Each row of a before or after table is a point. The points were changed in one or more steps. Then noise was added and the rows were shuffled. The steps act on how far a point lies along the listed directions, d1 being the first. Write out the steps. A step turns or swaps two directions, mirrors them in a line or flattens them onto one, adds a multiple of one to another, or multiplies one. Angles are multiples of 10 degrees, from the lower direction toward the higher: turns from -170 to 170, lines from 10 to 170 but not 90. Use the fewest steps. Two steps may share a direction if one is a turn and the other turns, adds or multiplies; they go together, in the order done. Otherwise the lowest direction goes first.

Directions:
(1): [45 -4]
(2): [ -4 -45]
Before:
[[ 30   8]
 [-10  15]
 [ 51  34]
 [-28 -38]
 [  9 -19]
 [-31  20]
 [ -1 -28]
 [-56 -45]
 [ 41  33]
 [ 26  44]
 [-24  39]]
After:
[[  9  18]
 [ -6 -21]
 [-50   8]
 [ 70 -14]
 [-59  18]
 [-25  16]
 [-49  -8]
 [ 48   2]
 [  6 -38]
 [-14 -44]
 [ 22  15]]
Steps: turn d1 and d2 by -130 degrees

Directions:
(1): [ 33 -40 -19  33]
(2): [ 18  49 -11  35]
Before (10 x 4):
[[-13  54  -3   1]
 [-34  42  11  -2]
 [-39  27  12 -45]
 [ 66 -49 -20  50]
 [  6  31  10  26]
 [-15 -35  24 -17]
 [ -4  56  10   1]
 [ 39 -32 -45  54]
 [-64 -15  17 -50]
 [ 25 -51 -12  20]]
After, 10 rows:
[[ 31  -9  -9  34]
 [-32  27  24 -32]
 [ 13 -22 -16  38]
 [  7   8  16  21]
 [-36  70  40 -54]
 [  4 -57 -24  23]
 [ -2 -18  21  -1]
 [-44  59   8 -41]
 [ 25 -45 -23  19]
 [ 18 -10 -24  22]]
Steps: multiply d1 by -1; multiply d2 by 0.4

Directions:
(1): [ -6  77   1 -28  -7  43 -12  -9 -19]
(2): [-37 -29 -16   5  39  66  17 -16  17]
(3): [ 15  10  64 -16   4   8  53  18  36]
(4): [-32  35  17  74   8 -18  15 -24  -1]
Before:
[[-14 -12 -26   1   7  54  -1  -7 -18]
 [ 13  27  21 -27 -16   3   3   9  -7]
 [-24 -21 -33  35   4 -29 -24  -7 -23]
 [ 54   2  18 -35  -9  -3   2  19 -13]
 [ 34  41  -6 -63 -19   4 -10  15 -25]
 [ 46  36 -13 -12 -40 -79 -41  47 -24]
 [-19  30 -20  21  16  19 -12 -41 -34]
 [ 41 -16 -17 -50  -3  40 -19  14   9]
 [ 10 -18 -36  20  18   2  -5  -1  -3]
 [ -4  26 -29  -5   8  18 -12   3 -25]
 [-25  14 -25  12   1  16 -29 -10 -21]
 [-55   8 -19  52  24  15 -12 -42  -6]]
After, 12 rows:
[[ 30  24 -20 -23 -25 -57 -36  42 -17]
 [ -1  16 -13 -15  -1  64  -2   0 -23]
 [-14  76  -4  -5 -14  17 -14 -12 -34]
 [  4  -5  37 -52  14  37  26   7  33]
 [-11 116 -34 -38 -21  32 -44 -18 -62]
 [ 11  27 -16  32  -1  -6 -28 -19 -43]
 [ 22 -81   4 -30   7 -28  16  31  17]
 [  4  23 -55   7  -1  31 -48 -20 -30]
 [ 26  56  23 -66   8  59  10 -13 -21]
 [  6  60 -17 -51   5  46 -11   5 -27]
 [ 30 -52 -22  -1  16  -9   7  16  15]
 [  6  26   3 -51  -9  45  -6  16  -7]]
Steps: multiply d1 by 2.5; multiply d2 by 0.7; swap d3 and d4

Directions:
(1): [ 10  10  21 -16  32  21 -19 -40 -43  19  69  37  37  18]
(2): [-42 -17  -1 -34  -3  -7 -83  53  19  22  15  -5   5  15]
Before:
[[ -2 -21   6   6 -23  -6  10  50  27 -24 -26 -20 -36 -15]
 [ 14   5 -18   2 -13   3  77 -25   7 -14 -34   3  -8 -25]
 [ -9   6   2   4   2  11  14  -6  -8   8  -4  -9   2  -2]
 [  9   8  20 -38  51   8 -59 -33 -43  38  57  37  63  19]
 [ 34  -7  17  13  11   5  37 -30 -48   9  20   6   6  -2]
 [ 43  12   2  60 -35  -3  58 -23  37 -30 -71 -23 -27 -34]
 [ -8 -16  15 -26  44   7   0 -28 -57  22  72  57  44  36]
 [ 36  19 -11  45 -41 -12 110  -6  25 -41 -82 -14 -26 -25]]
After, 8 rows:
[[-37 -20 -19 -35 -27  -8 -11  44  38   8 -36 -11 -14 -14]
 [-17  -1   0   8  -6   7   9   5  -4  11 -10 -12   1  -3]
 [ 27 -10 -11  32   8  -9 112 -39 -20 -23 -26  18  -4  -3]
 [-17 -25  22 -26   2   8 -48  44   2   0  40   8  -5  10]
 [ 15 -20  -4  19 -18 -15  36  17  -9   0 -44 -29 -26 -19]
 [ 60  23   1  29  24  -4  85 -71 -30 -12 -29   9  20 -22]
 [-29 -19   5  -3 -40 -10 -84  63  66   6 -31 -27 -14  -9]
 [-50 -14 -16 -29 -41 -27 -57 102  62   1 -45 -19 -17   9]]
Steps: turn d1 and d2 by -100 degrees

Directions:
(1): [-15 -44 -30  38 -10 -24   8 -61  23   4   2 -50   2 -27  -8   1   1  68
 -53 -13]
(2): [ -3 -39  38 -23  67 -38  21 -33   1  34 -37  17   2   6  20 -25 -34 -11
 -10  65]
(3): [-21  15  19  54 -53 -39  16   9  -5  32 -56  75 -27  -2   2   2   5  -1
 -27 -22]
(4): [ -1 -22   3  68  -8 -13   2  34  14 -56   7 -13 -13  25 -40  -6 -79  -5
  26  31]
(5): [ 41   2  32  -8  16 -33 -28  -8  52  48   2  -8 -42  23 -37  33   6  35
  60 -30]
(6): [ 26 -42 -15  20 -27 -26   8   2   5  40  54  13  53  32 -14  54  25 -49
 -19  30]
Before (12 x 20):
[[  -3  -18  -31   -3   27   22    6  -43  -30  -17  -14  -21    8  -22
    -5  -25   -7   24  -31    6]
 [  19   -6  -40   -7   20   44    8   26   26  -37   30  -45    5   -7
   -14   17  -10  -23   22   21]
 [  -1  -26   35    4    1  -31    2  -20   13   41  -51    9  -24    1
    -7  -17   -4    7   -2   -7]
 [   1  -15    5    3  -16  -47   18    5   -7   26   -3   31   21    0
    11   -8   14  -45  -22   23]
 [   5  -19    7   21  -21    4  -13   10   16  -11   33  -37    6  -15
   -38   11   -2   29    6  -38]
 [   8  -26  -31   33  -28  -18    0  -78   29    5  -21  -72    0  -34
   -32   10   -7  104  -26  -32]
 [  13    2   16    3   -1  -12   -8    0   13    7   25    0    2   11
   -13    5   19    8   27  -21]
 [   3  -22   24   32   13  -29   -1    7   29  -20  -29   10  -42   43
    -9  -24  -91  -21   47   14]
 [  12    4    4  -15   14  -18    7   -4  -11   -1  -21   42  -22    0
    11   -5  -16  -13   15   27]
 [  77  -72  -31   23  -53  -40   16   13   17   59  116   28   96   81
   -43  119   48 -103   -6   48]
 [  34    1    1  -23   39   -7    2   15   20  -16   16  -39  -20   15
   -10   -9  -12   18   33    9]
 [ -19   17  -16    8  -32   24   14    8  -33  -35   -8    4  -12  -17
    14  -20   17    2  -30  -26]]
After:
[[  12  -13   -6   -5    4  -23   13   -5  -15   11   -2   47   -5    4
     5    5   -9  -31   -1   41]
 [   4  -54    9   62   -2  -39    9    7   32  -24   -7    8  -19   50
   -18  -14 -104  -35   32   34]
 [ -35   42  -15  -10  -23   45   18   20  -50  -57  -31   11  -18  -24
    31  -46    7   -2  -23  -33]
 [  50    3   -9  -11   38   20  -18   23   67   -4   20  -51  -43   11
   -43   37  -15   14   89  -11]
 [  89  -70  -21   18  -45  -49    8    5   38   66  111   14   78   78
   -56  122   44  -73   10   33]
 [  -5   -5   11   20   -9   12  -17    4   17  -27   17  -43  -14  -27
   -33   -9  -16   53   10  -55]
 [   9    2   18    3   -1  -10  -12  -13   21    5   18   -4   -6    3
   -16    2   13   24   24  -30]
 [  12  -11  -23   -6   29   17    2  -32  -26   -7   -8  -12    9  -11
   -12  -13    0    4  -14    7]
 [ -22  -51    7   18  -21  -22   23  -28  -16   31  -36   12   24   -4
    12  -19    3  -24  -53   23]
 [  -8  -25  -13    7  -26  -40   32    8  -28   24   10   40   52    4
    17   -4   17  -71  -43   41]
 [  59  -10   17  -17   40  -33  -14    4   55   16   20  -51  -44   28
   -38   15  -15   47   62   -8]
 [ -17  -22  -42   32  -33    6   17  -71   -2  -30  -33  -69   13  -55
   -13  -15  -14   91  -59  -23]]
Steps: turn d1 and d5 by -30 degrees; add -1.5 times d3 to d5; add 1 times d2 to d6; multiply d4 by 1.3
